Each wall is flat, endless, passes through zero and stands at right angles to its row. A trip goes straight from one point to another. List the walls that it crosses, first one first.
In the rows, zero is written as 128.

Walls:
(1): [176 110]
(2): [ 61 134]
Trips:
[172 159] to [153 145] -> none
[121 156] to [180 125] -> 2, 1
[160 153] to [149 135] -> none
[ 57 141] to [149 105] -> 1, 2
[113  82] to [119 173] -> 1
[122 129] to [189 166] -> 2, 1
[102 127] to [79 85] -> none
[179 128] to [102  97] -> 2, 1
[171 135] to [142 120] -> none
[132 159] to [ 79 110] -> 2

Walls:
(1): [189 161  99 157 118 199 160 102]
(2): [ 72 112 188 115  98  95 136 113]
Trips:
[146 102  78  73 132 139  90 105] to [152 101  90 101 170 126 147  56] -> none
[111 166 135 108  98 133 156 125] to [115  99 158 122 249 163  98 187] -> 1, 2
[ 78 135 155 114 119 143  87 174] to [196 125 117 107 116 132 121 139] -> 2, 1
[101  35 173 129 122 140 149 116] to [120 156 120  81  99 149 169  94] -> 1
[142 154  84 101 177  86 114 133] to [129  94  95 100 112 125  73 155] -> none

Walls:
(1): [ 67 126 110 136 160 135 114 131  80 133 139 192 152 152 152 145 186 148]
(2): [ 95 141 121 109 139 130 160 162 166 122 107  92 146  95 100 163 148 226]
(3): [116  69 114 106 128 123 144 145 112 132 151 115  97  75 158 121 122 130]
(4): [134  83 109  89 124  86 115 142 151 142 141  99 128 129 111 131  82 125]
Trips:
[168 152 114  61  89 179  88 153  88 165 170 121 103 129  64 208  84 134] to [113 129 106  80 117 175 103 149 175 159 185 148 189 106 108 114 148 130] -> 3, 1
[164 122  82 112 147 116 151 106 162 133 111  97 163 181 138 123  85 100] to [145 104 146  44 119 101  58 113  87 142  68  78 132 118 164 108 157  74] -> 3
[113 134 160  94 184 137 137 127 146 145 147 113 141 159 189 164 124 139] to [143  97 174 137 158  92  56 171 102 167 129 153 173 115  67 168 180  95] -> 3, 2
[ 98 110 108 164 207 118 107 106 129 136  88  78  89 118  83  98  86  94] to [140 139 203 132 136 108 163 202 133  84 161 152 183  41 141 155 128 149] -> 2, 4
[122 105  88 111 139 122  73 144 156 131 137 111 150 101 200 104 100 183] to [ 87 173 104 166 140 125 212 180 174 125  55 189 137 113 178 180 135 139] -> 4, 3
[ 91 105  79  92  99 171  73 138 166  48 115 146 110 157  75  96  60 108] to [152  75 119 172 116 132 164 112 158 170 113 177 177 104 124 139 133 157] -> 2, 3, 1, 4
[125  95 111  93 170 136 121 168 167 177  96 129 119 102 159 137 135  90] to [101 121 142 100 150 124 180 157 105  90 120 142 114 116  84 124 110 101] -> none

Walls:
(1): [ 89 134  72 140 122  73 215 131  93 162 149  84 138  80  82 147 102 134
  73 128 110 130  94  99 148  64 114 123  90 140 139  93 116 108  94 166
  60 118  83 143 165 228 123 163 110 156  73 106]
(2): [117  85 148 100 119 113 119 142 182 146 124 124 126 144  47  64 130 134
 124 152 112  74  57 106 126 133 165 102 120  80  99  87 111 151 134 177
 107  91 159  98 149 149 127 182 102  93 111  84]
(3): [137 134 124 147 102 169 111 153  98 130 141 128 145 136  81 152  88 152
 107 102 109 100  81 146  79 179  89  99 123 148  98 171  89 134 147 169
 195 103 128  65 123  90 123 127 107  86 177 134]
Trips:
[156  89 132 141 116 134 160  43 181 128 101  56  92 104 166 131 147 137
 132 160  54 157 118 115 123 148  95 118 117 196  96 130 156  34 163 185
 133 125  69 108 152 143 132 163 161 124 103 157] to [161 165  47  97  62 151 168 122  97 210  88 100 169 127 104 107 134 100
 163 199 154 187 151 160 131 118 109 149 179 210 151 143  81 135 132 144
 123 143 133 138 171 149 190 119 133 121 162 166] -> 3
[ 94 147 109 190 173 148 130 115 109 157 172  76 145 166  76 106  84 134
 126 171 159 143 107 181 185 102 167 146 202 181 116 105  97 130 111 137
 166  90 183 118  78 181 155 105 105  96 127 115] to [ 69 104 123 148 120 131 119  99 128 136  97  69 131 167  90  94  99 132
  83 137 124 113 171 131 152 175 148 111 117 149 134 156 123 121  80 156
 121  94 143 148 164 135 115 184  94 125 149 114] -> none
[129 174 137 102 138 126  75 179 133 124 137 105 162 114 100 111 158  98
 102 120 220  99 184 181 108 120 192 117 131 155 117  79 135 124 157  94
  94 121 157  78 100 156 166  94 103 152 121 136] to [ 69 107 144  75 116 127  86  86 104 153 130 157  99  94 147 186 104 147
 104  93 155  85 115 168  89 110 128 187 124 162 140 117  85 116 112 139
 103 123 117 158 119 132 147 176 160 110 143  74] -> 1, 2, 3
[146 115  93 100 120 104 140 157  63 113 100 130  83 161  88 108 126 117
 154 112  71 138 126  95 120  89 168 110 128 114 164  68 154 148 135 145
 108  99  65 113 153 125 120 162 114 184 119  89] to [118  52 128  96 137 148 142 100  83  26 121 142 159 144  97  90 142 123
 129 136 145  43 125 201 107 155 112 131 141 108 206  49 123 109 136  95
 182 151  75 140 125 129 149 172 149 145 106 150] -> 1
[151 100 177 164 105 126 179  69 168  72 118 126 163 161 146 136 107 139
 100 116 100 137 123 142 125  87 174 117 113 132 100 180 149  47 118 141
  81 121 127 139 152 112 131  87 151 124 117 118] to [123 108 127 140 101 150 171 169 150  93 127 119 249  98 159 150  88 142
 122  67 100  97 146 114 101 110 131 125 115 117 124  98 195  81  85 130
 146  93 228 116 119 130 132  84 151 113 144 127] -> 3, 1
[103 152  77 119 126 137 108 146 110 111 148 100 178 120 100 114 125 149
 188 103 128 153  75 138 106 103 197 123 173  95 131 111 125 106 173  77
 101 123 149 136 123 183 130 105  87 134  94  91] to [166 173 154  97 187 118 124  92 110 116 147 145 154 106 130 114 157 138
  91  89 144 177 141  35  78 143 127 152 124 103  70 148 124 117 135 128
 188 150 205  96 108 150 128 129 138 133  59 165] -> 1, 2, 3

Walls:
(1): [146 100 156 128 184  62 139 145 179 140 120 157 108 133 139 119  78 112
 140 126 132 119 152 133 171  97 131 110 130 130  91 173 171  65 156 142
 149 187  86 113  54 151  94  86 136 130 148  93]
(2): [144  95 160 190 191 149  86 103  92  82 182  94 107 169 177 114 113  59
 145 119 107 144  88 172 147 170 134 133 172  87 151 153  88 151  77  84
 135  74 133 128 154 148 160 129 157 137 128 151]
(3): [106 134 182 137 134  94 118 150 131 128 140 168 159 161 152 119 188 146
 129 150 147 116 145 103 134 137  63 160 132 162 171  90 168 148 127 141
 155 118 113  96 156 142 179 159  77 107 111 181]
Trips:
[170  82  90 134 150 157  93 100 127  87 193 154 106  93 119 175  94 121
  94  55 100 139 150 154  93 139 117 140 198 210 121 191 175 100 177 149
  44 159 162 151  77 121 121 144  87 100  78  87] to [129 146 115 131 125  90 145  83 110  70 184 180 134 174 133 153  65 154
 125  91 103  58 129 152  63 217 188 113 144 142 134 112 130 114 133 223
 119  88 179 170 147  89  85 140 135 169  86  99] -> 2, 1
[103 120 112 124 199 152 177 149 114 138  73 104 146 110 135 169 139 149
 141 121 125  97  70 135 210 137 112 152 100  91 168 175 109 159 168 115
 132 111  96  95  78 129 116 184 118 125  46 139] to [112 120 142 201 181 110 117 149 118 114 107 121  67 146  47 118 201 159
 171 108  82 132 115 171 117 146 127 116 123 132 144 140 106 104 158 165
 148 111 111 135 147  78 107 157 126 133 107 145] -> 1
[119  69 168 169  93 160 189 160  56  40 129 136  89 188 154 181 135 119
 156 111 163  83 159  79 102 157 143  93  85 111 116  87 160 125  66 128
 144 144 110  49  90 118 172 114 195 136 112 144] to [142 159  84 167 156  95 100 141 178 177 131 132  87 123  80 124 115 181
 138  78 186 105 194 112 100  90 128 120 177 168 141  57 116  76 150  95
  81 111 200 133  91 176 102 129  73 131  60 184] -> 1, 2
[159 158  75 103 157  98  68 120 109 145 113 149 125 139 177 203 157 122
 130  49 134 122 155 111 117 168  84  84 170 105 137 133 111  91 152  98
  87 153 113 155 156  63 113 112 113 116 130  51] to [155 118 125 168  50  79 139 152 102 143 129 179 109 117 185 174 127 162
 118 147 162 150  88 139 159 153 113 132 114 113 112 131 160 151 159 180
 144 166 157 177  66 124 151  60 185  99 160 105] -> none
[184 142 146  98 143 105 140 119 106 153 113 113 139 122 133 110 160 103
 127 147 106 144 106 140  78  65 128 126 129  82 171 107 128 132 127 210
 152 159 134  91 113 138 126 126 148  68 139  96] to [115 141 140  97 141 146  66  82 125 184  85 175 120  76 108 127 124 149
  78 120 106 159 137 150 160 101 133 195 106  81 138  83 134 136 108 123
 114  52 202 120 135 124 134 167  95 122 186 145] -> 1
[127 153 165  63 113 125 132 122  85 162  70 137 116 102 144 169 171 219
 168 106 111 177 128 159 135 140  55  74 119  97 166  82 115  88 139 151
 135 140  88 103 136 163 137 175  94 138 115 117] to [ 49 113 121 130 100 131 181 114 177 109 101  64 152 140 113 144 143 107
  91  41  87  82 197 126 143  55 119 155 126  91  63  95 104 113 106 133
 173 122 179 142 120 102 106 161 133 193 111 135] -> 3

Walls:
(1): [132 174 112 156 176 175 136 150 170 115 141 126 106 173 110 175 189  90
  75 137  77 166 163 160 220 139 169 121  71 141 166  67 153 102 118 187
 141 108 111 134 131  89 144 162 133 209 197 169]
(2): [154  92 118 147 199  70 176 132  98  61 135  70 175  90 126 149  86 221
 152 134  97  77 179 122 156 102  94 118 121 145 105 105  74 119 113 138
  66 133 128  63 145  79 138 178 129 146  76 114]
(3): [115 135 132  85 142  92 117  28 121 147 132  99 122 172 145 113 205 140
 170 146 136  56 141 150 172 106 134 141  97 115 117  99 114 124  93 111
 143 102 141 203 157 163 132 126 124 139 107 144]
(4): [ 91 144 200  70  94 158 129  97 104 198 149  90  98 114  86 123 124 141
 165 104 131  54 134 107 141 124 128  87 182 146 100 144 121  81 117 134
 104 228 125 126  81 118 122 175 131 164 141  83]
(5): [109 129 132 108 116 160 179 149  88  93 132 119 146 158 119 133 129 140
 195 149 144 174 155 117 102 154 153 124 102 118 148 151 133 157 121  93
  89 153 118 131 177 184 132  90  86 134  73 156]
(6): [ 44 103 142 187 208 149  76 158 116  84 177 100 100  55 109 107 100 184
  75  81  85 104 181 130 106 109 102 118 123 155 195 112 137  59 115 146
 107 164 210 104 117 154 134 114 119 123  93  65]
(7): [156 111 109 141 125 120 115 172 111 107 103 133 165  97  39 163 135 119
 167 133 127 109 119 183 149 128  67 120 158  96  82 123 128 105 153  86
 137 137 122 139  77 104 134  95  90 168 140 208]
(8): [120 133 151 170  80 135 110  96 174 169 120  94 144 173 154 159 100 126
 177 108 151 128 102 113 101 120 127 190 135 125 119 183 139  50 123 111
  71 134 145 154 103 129 191 120 183 132 173 126]
Trips:
[139 162 159  62  82 190  90  70 166 100  74  86 110 124 159  86 114 142
 148  97 134  83 132 110 151 118 113 138  96 176 160 119 104 143  93  55
 146 113  97 167 102 184 117 135 119 110 119 122] to [115 108 125 168 140 125 154  96 132 118  82 143 107 139 179 166  66  92
 117 107 113 139 140 169 186 108 141 127 174 154 156  95 128 105  67 141
 129  78 191 135 138 195 167  89 195 122 102  94] -> 6, 5, 4, 1, 2
[ 76 100  89  95 188 202 158  41 152 187 160 103 115  92 139  95 112 143
 132  72 122 159  70 134 147 125 150 120 144 107 184 141 116 182 109  61
 142 189 131 136  98 109 115  98 114 143 127 104] to [122 105 146 173 144 166 170 173  91 112  57 120 127  66 153 170  96 181
 112 141 120 157 132  56 119  88 176  99 110 146 201 145 105 196 139 117
 120 151 129 120 105 180  99 155 133 179 163 129] -> 3, 2, 1, 4

Walls:
(1): [124 123 136 111 172  81  67 131 186 113 197 150  71  95 148 136 129  76
 115 144 157 175  98 115 100  78 197  90  96 145  80  55 145 185 184 108
 136 116  77 195  71 140  97 158 185 105 135 134]
(2): [151 189 130 136 154 140  43 150 168 125 143  68 186  69 127 181 142 183
  83 111 130 101 121 127 197 149 161 118 141 136  92 128 123  86 167 132
 187 109 120 127 121 155  64  92 109  97 183 151]
(3): [ 57 184 170 209  90 131 167 126 189 124 125  90 110 150 111 151  91  72
 167 107 181 118 109 109 115 119 119 143 138  96 203 121 110  93 100  53
 128  88  98 114  98 210 122 166 128 162  99 108]
(4): [201  99 161 146 132 153 177 123 123  90  86 122 178  74  90  91  63 102
  78 173  73 134  92 126 124  95 123 142 108 133 155 123 159 177  92 148
 145 119  80  90 125  94  74 109  45 114 125  82]
(5): [166 109 146 179 126 116 125 137  80 132  83 137 157 133  71 132  72 115
  90 123  96 126 129  76 176 113 146 134  94 103  91 155 190 134 142 148
 137 153 150  86 145 115 107 106 108 148 126 150]
(6): [127 178 136  86 104 135 106 172 177 138 148 126 146 165 142 159 147  96
 114 167 179 100  78 114 156 139 126 143 157 148  96 101 138  95 127 139
 200 137 112 159 104 148  88 177 173 147 112 169]
(7): [124 159 122  99 129 123 174 160 147  93 110 167 142 139 167 140 102 189
 173 110 164 130 180 112 168  90 129 130  96  57 164 158 130  62 141 165
 113 139 210 155  50 160 122  69 132 154  89 174]
Trips:
[176 106 114 164 176 160  77 132  88 130 100 113 115 146 173 140 175 103
 126 147 165 156 117  85 124 144  97 165 116 165  88 184 125 105 148  98
 129 193 131  96 148 161 166  68 157  99 115 134] to [ 87  96  92  94  36  99 113  94 172 169 106 181  73  87 123 178 153 151
  94 153 172 135  33  99  89 146 151 123 115 140  99 193  55  97  83 169
 157 154 120 127  78  88 130 186 137 191  82 127] -> 6, 2, 5, 1, 3
[130  66 158 113 158 109 154  85 125 141 157  82 194 183 161 139 130 103
 117 141 176 141 114 120 166 127 103 118  99  63 131 108 185 146 154 177
  98 187 139 133 108 115 109 134 138 122 151 149] to [142 145 155 102 136 110 156 140  71 125 133 101 208 151 129  90 144 124
 145 122 123 126 136 184  77  77 107 173 143  73 101 129 163 157 116 118
 154 161 126 165 124 117  99 115 189 105 114 158] -> 1
[147 111 158  94 156 109 138 165 168 147 123  61 164 141 171 161 148 115
  55 178 110 122 154 151 127 112 178 189 159 104  81 138 140  70 147 104
  98 123  87  96 104 116 118 114 105  84 159 156] to [137  78 159 175  88 120 146 142 108 158  55 105 152 109 172 156 125 147
 180 100 119 118  85 175 125 186 144 151 109 135 110 103 121 172 146 172
 128 118 113 113 134 166  96 154 113 151 101 120] -> 1, 3, 6, 2
[119 121 124 123 153  98 124 106 136 132 165 163 114 171 204  90 196  85
  97 175 103 212 136 114 164 157 111 152  75 155  89 149 148 190  89 134
  62 163 119 104 106 145  83 128 124 136 136  94] to [118 147  69 109 206  98 179 136 115 189 106 168 209  98 162 130 118 111
  72 119 103 148 114  96  62 107 152 160  54 120 109 119 121 113 140  73
 104 151 131  63 115 206 102  93 110  98 131 118] -> 5, 7, 2
[ 89 117 198 123 109  93  76 134 177 138 172 133  60 152 115 103  96  91
 129 187 118 100 161  93  94 159 125  67 116 146  93 198  24  89 144 126
 168 147 138 142  68 182 125 113 141 115 149 105] to [ 95 110 187 119  85  97 118 127  96 120  93 139 104 177 155 153  76  81
 184 165 222 111 143 142 113 175 101 191 108 159 137 128 114 129 135 119
 131 117 136 116 127 215 142 110 127 191 103 102] -> 2, 1

Walls:
(1): [135 116 158 137 180 129 159 143 159  87 157 133 151 151 170 110 194 108
  86  94 132  71 103 117 112  96 129 136 127 120 162 143 127 135  98 178
 131  89 158 163 109 122 162 159  85 143 138 114]
(2): [129  78 187  96 114 114 183  62 155 144 149 120 138 125 176 143 121 177
  92 120 102 114 139 108 147 130 133  62 128 121 137 136 175 159 115 108
  18  72 145 100 105 139  86 142 150 124 133 161]
(3): [139  99 121 108 151 124 103  58 140  79  92 126 137 159 104 124 114  93
 127 137 116  68 164 114 128 128 138 167 131 134 157  93 116 104  82 103
 168 123 101 155 140 104 141 185 184 190  94 100]
(4): [164 113  71 167 135 131  15 122 168  51 139 142 128 116  98 106 144 128
 136  95 113 130 105  96 116 144 117 109 113 119 153 160 101 157 182 177
 156 168 141 132 111 141 100 111 146  99 131 150]
(5): [139 140  99 158  51 117 108  93  64 135 149 154 150 114 127 154 114 110
 132 158 150 112 145 156  85 165  83 138 170 105 161 177  94 211 151 133
 136 163 163  62  92  66 112  90 117  67 170  79]
(6): [135 157 150 169 155 148 112 153 106 131 136 123  80 143  90  82 122 200
  61 106 102 142  94 145 106  92 162 131  44 160 149 136 147 153  77 117
  98  93 151 130  76 111 142 147 121 143  86 170]
Trips:
[158 156  93 125 128 176  52 105 188 145 102 159 184 109 162 106 165 146
 218 116 135 119 115 130 139 108 158 170 120 112 142 151 141  71 116 154
 138 147 121  55 207  74 131 131  86 149 126 137] to [149 150 134 107 129  70 132 139 122 153  76  96 140  79 148 156 177  94
 154  91 177 163  51  96 141 123 159 104 135 135  73 127 133  91 121 116
 158 142  68 112 127 110  90 122 123 211 161 122] -> 4, 3
[116 141 132 161  80 196 144 119 106 114 182 215 128  80 157 149 132 121
 122 133  75 207 111 123 167 123 158 175 139 173 121 125 116 115  81 124
 149 157 116 206 161 146 140 143  65  85 143 186] to [ 88 130 134 142 124 120 100  91 150 109 209 120 155 131 167 173  98 151
 118 187 136 102 124  97  75 135 103 151 185  55 137 151 136 121 123  53
  91 175 159 151 143 138 126 145 155 172 116 142] -> 6, 5, 2, 3
[138 128  94 209  99 159 102  80 109 165 107 110  97 117 167 209  67  84
 140 130 162 104 119 109  97 126 109 186 122 151 107  46 131 109  96 134
 139 160 166 133 139 134 116 138  82 159 164 157] to [113  96 156 107 173 155 159 153 167 107 194 119 136 156 133 117 192  85
 117 125 105 119 129  85  60 240 147 104  84 176  77 159 139 143 100 140
  67 158 112 171  69  64 136 111 144 130 144 151] -> 1, 6, 2, 4, 5, 3
[123  50 165 143 108 202 176  92 157 106  83 123 121 126 105 100 124  89
 102 176  83 133 167 148  90 119 114 116  76 111 157  89  96 153 142 122
 110 160 154  60 128 172 229 159 111 122 166 153] to [ 97  44 199 114 168 129 145 161 114 111 124 162 127 139 176 126  39 107
 133 142 110  96 163  73 106  70  77  90  79  70  79 126 150 164 101 153
 142 140 180 130 124  97 165 163 173 120 157 171] -> 5
[183  92 113 175 123 116 146 128  94 109 113 122  62 126 151 173  96 146
 118 125 121 159 187 164 172 150  81 120 161 140 170 116 154  89 130 152
  96 109 122 212 159 156 219 169 117 122 158  82] to [128 170 141 130 112 113 127  96 142  98  84 119  92 164 106 166  71 148
 151 125  84  91 104 117 140 149 172 110 148 152 117 122 115  87  94 205
 174 157  83  86 112 163 156 128  69 105 134 114] -> 1, 4
[145 149 132 108 177 215  94 140  60 165 110 179 125 120 104 175 127  94
 136  73 157  80 173 149  97  99 182 142 167  67 179 147 115 105 135 158
 112 204 194 176 151 204  87 189 103 118 147 101] to [184 147  97 143 160  84 115 186 183 106 144 129 107  97 138 145 156 146
 101 137 154  62  72 110 124 140 233 141  46 124 105  87 139 167 140 166
 207 133  99 113 117  94 163  77  89 114 158 138] -> 3, 6, 5

Walls:
(1): [134 101  89 105 120  85 172 153  59 134 160 117 159  99  95  67 105 135
 188 138 102 133  93  45 133 110 162  99 172 141 117 172 142 142 104 117
 125 164 134  94 127 145 141 136  90  72 124 135]
(2): [139 159 111  79 121 120 125 122 186  86 142 146 128 173 100  99 104 138
 147  95  83 123 140  59 148 188 118 141 141  89 158  81  66  98  95 130
 111  89 127 155 162  99 168 106 185  77 100 186]
(3): [138 102 120 105 123 119 122 118 107 165 135 170 185 170 166 109 127 123
  83  63 141 101 110 112  89 111 132 135  55 110 119 168 133 153 152 120
  88 116 127 166 154 101 114 112 122  85 110  74]
(4): [ 81 169 186 130 148 147 115 127 159 150  86  89 153 204  87 138 130 156
  78 119 137 131 157 100 105 145 118 105  90 141 155 139 127 157 177 183
 198 164  92  78 104 135 108 147 138  68  75 156]
(5): [142 158 192 147 137  43 125 117  57 108 188 135 109 207  97 141  94  78
 166 121 133 151 142 177 153  92 118 165  62 121 164 121  59  90 112 146
  88 151  68 145 106 125  58  78  65 144 125 145]
(6): [155 121 101 121 167  89 141  85 130 107 133 108 107 120 119 142 151 116
 139 191 133 110 122 125 139 158 181 113  96 126  41 202  86 152 151 126
 161 133 120 181 105  99 104  91 249  67  99 142]
(7): [115 166 135 130 134 122 117 166 143  88 102  41 157 163 165 153 150 135
 202 124 161 159 152 174  80  81 101 138 177 119  79 160 100 101 122 146
 225 135 189 194 170 150  95 111 145 172 135 151]
Trips:
[133  85 166  93  89 110 151 168  64 107 145 124 142 144 105 104 172 146
 105 157 122 132 176 110 102 152  77 117 132  88 132 217 117  87  94 118
 170 138 168 152 164 141 131  72 147 148 122 146] to [147 147 153 108 111 124 106 184 107  91 154 176 109 142 104 107  87 161
  88 113 151 151 129 100 178 136 184  36 127 134 111 148 107 118 138 179
 125 165  95 173 104 141  81 166 134 121 143 166] -> 4, 3, 7
[134 152 153 150  81 141 114  75 145 172 163 159 111 144 119 157  94 161
 197 197 168 158 104  68 154 120  85  93 128 184 120 148 140 158 113 128
 136 160 128 106 100 183 113 148 106  61 143 122] to [111 202 155 127 152  99 128 128 195 122 140  98 109 181 117 100 174 124
 136  88 142 186  78 174 153 161 133  87 152 107  73  93 143 147 130 146
 154  56 148  98  63  61 135 157 127 154 125  66] -> 5, 7, 1, 2
